Every row gives one point. The ring and each string are closed loops that go straight from each point to the next, and from the last back to the first. Before rounding, they use only three directions, however many columns there are. How many times does the string pass through the ring? Passing back the other way cancels.

Ring (10 x 3):
|  47 | -11 |  10 |
|  39 |   9 |  17 |
|  19 |  23 |  24 |
|   1 |  25 |  28 |
| -19 |  14 |  30 |
| -26 | -16 |  25 |
| -17 | -37 |  18 |
|   3 | -50 |   9 |
|  24 | -50 |   4 |
|  41 | -39 |   4 |
String, 21 rows:
|  31 | -67 |  14 |
|  21 | -67 |  -9 |
|  14 | -54 | -12 |
|   7 | -28 |  -7 |
|  15 | -33 |  17 |
|  23 | -53 |  30 |
|  25 | -64 |  18 |
|  25 | -73 | -12 |
|  19 | -53 | -24 |
|  18 | -42 | -25 |
|  14 | -23 |   3 |
|  24 | -32 |  18 |
|  42 | -50 |  33 |
|  53 | -63 |  10 |
|  44 | -52 | -19 |
|  24 | -31 | -17 |
|  13 | -18 |   7 |
|  22 | -27 |  25 |
|  35 | -47 |  34 |
|  18 | -25 |  23 |
|  27 | -45 |  23 |
Times through: 3
String:
|  17 |   8 |   8 |
|  23 |  33 |   4 |
|  26 |  39 |  18 |
|  26 |  47 |  32 |
|   9 |  46 |   6 |
|   5 |  28 |   8 |
|   8 |   2 |  16 |
|  17 |  11 |  52 |
|  12 |  34 |  49 |
|   4 |  46 |  21 |
|   3 |  28 |   1 |
|   8 |   5 |   8 |
|  16 |  -8 |  28 |
|  14 |  15 |   7 |
|  22 |  31 |   4 |
|  42 |  33 |  32 |
|  38 |  12 |  43 |
|  17 | -10 |  26 |
Times through: 0

Ring:
|  27 |   2 | -19 | -51 |
|  37 |  41 | -22 |  -8 |
|   9 |  39 | -17 |  22 |
| -33 |   7 | -20 |  26 |
| -42 | -22 | -12 |  -4 |
|  -6 | -24 |  -6 | -48 |
String (17 x 4):
| -27 | -42 | -34 | -44 |
|  -2 | -14 | -56 | -30 |
|   3 |   1 | -29 | -22 |
|   4 |   5 |   3 | -23 |
|  32 |  12 |  21 | -51 |
|  43 |  26 |   4 | -41 |
|  23 |  23 |   4 | -20 |
|   9 |  17 |   5 | -13 |
|  23 |  43 |  22 |   2 |
|  19 |  62 |   7 |  36 |
|  -4 |  46 | -32 |  49 |
| -20 |  24 | -48 |  41 |
| -21 |   8 | -42 |  20 |
| -16 |   3 | -22 |   2 |
| -34 | -12 | -42 |   7 |
| -50 | -34 | -30 |  -5 |
| -54 | -52 |   8 | -35 |
Times through: 1
String:
| -15 |  12 | -44 |  17 |
| -32 |  10 | -56 |  38 |
| -50 |   6 | -17 |  45 |
| -42 |   2 |   6 |  25 |
| -22 |   3 |   1 |   4 |
| -15 |   3 | -36 |   3 |
| -40 |  -6 | -58 |  25 |
| -53 | -11 | -44 |  31 |
| -31 |  -4 | -63 |  19 |
| -18 |   2 | -15 |   1 |
| -21 |   2 |  20 |  -1 |
| -45 |  -2 |  22 |  21 |
| -51 |   0 | -25 |  40 |
| -52 |   5 | -45 |  53 |
| -34 |  11 |   5 |  29 |
| -12 |  10 |   8 |   2 |
|  -8 |  12 | -21 |   5 |
| -14 |  21 | -49 |  30 |
| -16 |  33 | -47 |  49 |
| -14 |  37 |   7 |  41 |
|  -8 |  28 |  25 |  17 |
|  -7 |  40 |  22 |  33 |
|  -5 |  50 | -22 |  54 |
|  -3 |  41 | -49 |  44 |
|  -1 |  24 | -53 |  20 |
|  -3 |  15 |  -4 |   0 |
| -11 |  28 |  27 |  21 |
| -22 |  39 |   0 |  53 |
| -24 |  30 | -42 |  52 |
| -16 |  17 | -50 |  27 |
Times through: 0

Ring:
| -20 |  -9 | -22 |   0 |  32 |  33 |  10 |   2 |
|  23 |  22 | -47 | -38 |  41 |  52 | -41 |  -2 |
|  31 |  15 | -43 | -30 |  28 |  26 | -45 |   1 |
|  11 | -18 | -17 |   9 |   2 | -20 | -12 |   8 |
| -20 | -43 |  10 |  39 |  -7 | -33 |  25 |  11 |
| -30 | -38 |   5 |  34 |   5 | -11 |  32 |   8 |
String, 27 rows:
|   0 |  14 | -54 | -25 |  44 |  43 | -14 |  -2 |
|   0 |  34 | -85 | -44 |  64 |  63 | -19 |  -8 |
|   0 |  11 | -54 | -20 |  39 |  32 | -11 |  -1 |
|  25 |  38 | -82 | -52 |  54 |  53 | -45 |  -6 |
|  46 |  21 | -44 | -39 |  27 |  29 | -62 |   1 |
|  56 |   1 |  -2 | -21 |   1 |   8 | -68 |   9 |
|  35 |  -7 |  -7 |  -9 |   4 |   3 | -43 |   8 |
|  42 |  -9 |  -4 |  -7 |  -3 |  -9 | -48 |   9 |
|  16 | -13 | -11 |   1 |   7 |  -2 | -21 |   7 |
| -15 | -11 | -39 |   7 |  22 |  -3 |  12 |   3 |
| -25 | -26 | -36 |  26 |  10 | -33 |  30 |   6 |
|   2 | -46 |  15 |  40 | -24 | -57 |   6 |  15 |
|  25 | -35 |  30 |  22 | -20 | -28 | -25 |  14 |
|  11 | -40 |  28 |  30 | -19 | -32 |  -9 |  14 |
| -29 | -61 |  28 |  59 | -22 | -55 |  40 |  15 |
|   8 | -43 |  35 |  32 | -19 | -27 |  -6 |  15 |
|  10 | -22 |   7 |  10 |   2 |  -2 | -15 |   9 |
| -49 | -34 | -17 |  34 |  18 |  -6 |  51 |   5 |
| -67 | -41 | -13 |  43 |  22 |  -2 |  71 |   4 |
| -24 | -33 |  11 |  25 |   9 |   6 |  21 |   8 |
|  -3 | -24 |  12 |  12 |   9 |  14 |  -4 |   8 |
|   8 | -16 |   4 |   2 |  11 |  17 | -17 |   7 |
| -24 |  -4 | -40 |  -2 |  37 |  29 |  15 |   0 |
| -28 |   6 | -52 | -13 |  51 |  50 |  15 |  -4 |
| -22 |  24 | -68 | -34 |  68 |  79 |   2 |  -8 |
|  29 |   9 | -15 | -28 |  27 |  46 | -46 |   3 |
|  28 |  -2 |  -7 | -15 |  15 |  24 | -40 |   5 |
Times through: 4
String:
|  -3 |  19 | -72 | -27 |  48 |  36 | -10 |  -4 |
|  -2 |  18 | -77 | -25 |  46 |  27 |  -9 |  -4 |
|  -7 |   5 | -63 | -11 |  34 |  10 |   0 |  -1 |
|  -6 |  -4 | -59 |   1 |  22 | -15 |   5 |   2 |
|  14 | -24 | -13 |  16 |  -7 | -37 | -11 |  10 |
|  29 | -25 |  16 |  11 | -13 | -21 | -32 |  12 |
|  -5 | -15 | -22 |   8 |  14 |  -2 |   2 |   5 |
| -24 | -20 | -36 |  19 |  16 | -16 |  26 |   4 |
|  23 | -19 |   6 |   5 |  -2 |  -6 | -28 |  10 |
|  30 | -23 |   7 |  10 | -12 | -26 | -31 |  12 |
|  50 | -17 |  15 |  -1 | -15 | -18 | -55 |  13 |
|  55 | -10 |  12 | -10 |  -9 |  -5 | -64 |  11 |
|  43 |  19 | -47 | -35 |  25 |  21 | -57 |   2 |
|  12 |  24 | -69 | -35 |  46 |  39 | -27 |  -3 |
|   6 |   7 | -43 | -18 |  33 |  29 | -18 |   0 |
|  35 |  -7 |   3 | -11 |   6 |  14 | -46 |   8 |
|  38 |  21 | -29 | -41 |  34 |  54 | -59 |   1 |
|  13 |  41 | -74 | -57 |  67 |  85 | -38 |  -8 |
| -13 |  19 | -69 | -28 |  56 |  53 |  -3 |  -5 |
|   2 |  -1 | -31 |  -9 |  27 |  23 | -12 |   2 |
|  40 |  -1 |  -1 | -18 |   9 |  21 | -52 |   7 |
|  18 |   2 | -25 | -15 |  22 |  23 | -29 |   3 |
Times through: 1
